Rows are points. Each copy is the shape, with its points in the same order, turned, moved and blurred by noise. Is it also mirrored, or only turned?
In the rows, 128 means zero.

Shape, 8 rows:
[[118 109 129]
 [156 156 202]
 [137 122 112]
 [ 71 171 101]
 [163 143 162]
 [162 109 105]
 [110 138 133]
 [131 146 136]]
Copy 1 (8 x 3):
[[131 117 131]
 [145 212 143]
 [135 120 104]
 [ 53 121 106]
 [149 177 115]
 [162 117  93]
 [109 137 126]
 [119 151 114]]
Copy 1 is: only turned
Copy 2 (8 x 3):
[[143  94 119]
 [ 89 180  99]
 [144 103 129]
 [ 78  51 140]
 [121 160 126]
 [160 126 146]
 [110 101 120]
 [110 120 133]]
Copy 2 is: mirrored
Copy 3 (8 x 3):
[[122 135 145]
 [ 98 196  69]
 [143 137 134]
 [ 95  61 106]
 [128 175  91]
 [172 147 132]
 [107 120 110]
 [121 131  97]]
Copy 3 is: only turned

Shape, 11 rows:
[[168 142 153 150 152 111]
 [149 163  84 124 127 105]
 [125 107 163 132  75 126]
 [108 138 181  83 127  83]
 [144  66 168 116 108 150]
 [106 165 142  94 123 161]
 [103 161 103  84 134 108]
 [ 88 143 117 118 106 113]
 [132 120 158 142 146 132]
 [151  85 142 140  70 163]
 [ 97  82 132  71 102  83]]
Copy 1:
[[132 154 147 168 142 130]
 [171 151 120 136  85 124]
 [132  95 133  99 167 102]
 [ 96 162 167  93 131  80]
 [107 116 127  89 189 151]
 [111 159  79 109 128  85]
 [131 166 115  98  78 100]
 [124 118 117 101  92  96]
 [100 134 124 140 145 132]
 [148  86 102  99 185 139]
 [111 123 163  42 114 123]]
Copy 1 is: mirrored
Copy 2:
[[145 169 188 117 154  98]
 [160 176 115 116 138 145]
 [107 106 132 128 137  76]
 [ 89 162 132 171 185  90]
 [118  69 172 136 152 100]
 [ 73 152 134 124 127 140]
 [115 179 107 155 146 149]
 [114 151 105 150 116 115]
 [122 139 180 142 131 105]
 [126  68 154  97 127  96]
 [113 105  95 191 176 122]]
Copy 2 is: only turned

Shape:
[[ 71  79  57 165  91 146 160 146 126]
 [149 125 157 154 128 148  82 107 143]
 [170 133 115 122 152 141 111 127 156]
 [104 107  80 153 145 151 189 187 137]
 [110 144 196 131  79 102  77 143 174]
 [117  99 126 115 135 162 153 140 109]
 [152 167 140 143 141 105 152  83 122]
 [118 129 109 116 162 139 105 115 149]
 [ 53 121 172 154  98 120  86 161 146]
 [133 145  64 122 130 140 160 151  92]
 [117 167 172 135 133 105 106  72 156]
 [140 148 148 110 117 122 139  87 162]
 [140  93 100 117 148  99 129 101 122]
 [ 96  84 105 163 125 112 146 154 124]]
Copy 1 (14 x 9):
[[ 77 172  75 146  83 123 132 139  84]
 [156 116  97 111 146 103 116 130 188]
 [159 103 111  73 148 119 115 145 133]
 [ 92 144 136 126 112 102 158 161  61]
 [117 169 124 104 179 154 136 139 229]
 [138 153 141 125 121 101 118 113 106]
 [141  71 132 118 134 159 133  95 148]
 [125 114 129  94 133 124  82 145 138]
 [ 81 182 129 147 141 120 124 160 206]
 [149 122 130 137 106 153 125 147  66]
 [113  94 129 109 161 151 105  98 202]
 [128 114 123  90 167 150 117  88 153]
 [142 119 119  79  80 133 106 112 132]
 [ 96 150 120 124  82 113 148 141 130]]
Copy 1 is: mirrored
Copy 2 (14 x 9):
[[ 94 161  47  99  66 152 148 156 102]
 [159  93 135 160 134 165 116 115 119]
 [130 113 116 129 186 166 101 147 112]
 [ 58 120  60 100 121 174 155 189 122]
 [113  95 191 170  94 184  76 113 133]
 [ 98 129  98 102 141 168 162 114 139]
 [123  91 163 117 158  96 135 137 118]
 [109 116  98 127 152 144  91 107 113]
 [ 91  98 134 173  57 184 105 101 136]
 [ 93 172  96 117 158 132 156 154 129]
 [125  82 171 139 127 114  96  91 109]
 [111 105 172 102 150 141 105 113 110]
 [140 131 106  83 145 121 102 132 142]
 [101 124  72 110  84 154 129 166 145]]
Copy 2 is: mirrored

Shape:
[[110 141 140 137 120  89 151 161  96 157 134]
 [124  99  87 155 146  87  95  99 137 128 181]
 [150 128 165 154 170 175 155 125 117 139 184]
 [101  76  95 133 172 103 122 124  80  82 168]
 [108 166 140 109 149 131 108 138 160 117 121]
 [141 176 123 140  89 174 123 177 112 173  88]
 [139 109 126 167 164 176 104 155 104 175 123]
 [162 110 165 129 126 132 104 130 110 173  85]
 [149  81 173 137  85 184 141 148  84 101  87]
 [133 117 130  98 141 133  75  97 103 131 110]
 [ 93 113  97  84 147 126 136 192 168 127 133]
 [154  86 166 103 178  95 172 120 101 127  95]
 [144 153 173  84 147 151 152 138 161  84 130]
 [129 139 149 158 150 134  81 126 117 148 117]
 [148  74 123 103 131 100 135 119  83 163 148]
 [185  93  78 115 155 133 121 173 131 105 177]
 [109 160  92 148 105 144 102 101 129 167  86]]
Copy 1, 17 rows:
[[120 176 139 111 120 131 165 160 113 109 106]
 [108  86 110 147 148  77 182 114 113 120 137]
 [117 156 143  59 188 119 150 101 142 142 157]
 [115 148  71 112 123  57 173  98  84 154 140]
 [126 158 119 148 162 114  97 112 139 110 103]
 [145 161 103 105 124 194 120 160 190 114 111]
 [114 127  91  83 160 185 156 101 136 154 121]
 [110 134 138 114 110 191 111 123 116 132 145]
 [164 149 106  34  79 154  94 115 125 127 160]
 [107 143  97 154 113 139 113  85 122 120 162]
 [121 150 114 122 109  89 125 100 153 141  43]
 [118 171 161 115 104 126 116 118  73 186 139]
 [132 178 158 101 146  90  60 107 153 134 125]
 [112 133 100 123 168 159 124 119 115 110 138]
 [ 94 139 142 114  82 126 177 111 114 147 148]
 [ 80 104  94  94 119  70 139 129 165 180 125]
 [170 133 101 168 135 172 148 128 158 103 132]]
Copy 1 is: only turned
Copy 2:
[[137 130 158 154  71 104 132 123 146 153 122]
 [180 105 159 160 160 165  83 129 136 175 132]
 [125  93 134  97 157 143 181  97 154 139 127]
 [143  65 150 198 153 139  92 119 134 159 187]
 [137 128  99 164 130 130 127 156 127 106  98]
 [118 143 116  82  90  64 134 138  84 124  85]
 [137  99 143  81 163  66 133 140 143 149 122]
 [110 168 181 101 140  93 128 147 135 120 126]
 [ 57 104 171  85 110 103 111 131 103  93 169]
 [123 157 159 158 180 106 106 155  99 136 138]
 [170 112  81 135  91 115 118 183 134 113 162]
 [112 157 165 149 133 107 129  99 190  98 190]
 [105 131  93 140 123 151 158 129 131  65 136]
 [121 124 160 135 159  99 126 153 129 141  96]
 [147 155 174 135 127 128 116 123 134 162 185]
 [206  87 142 114 148 131 126 119 105 103 186]
 [116 154 118 115 137  97  69 142 103 154  80]]
Copy 2 is: only turned
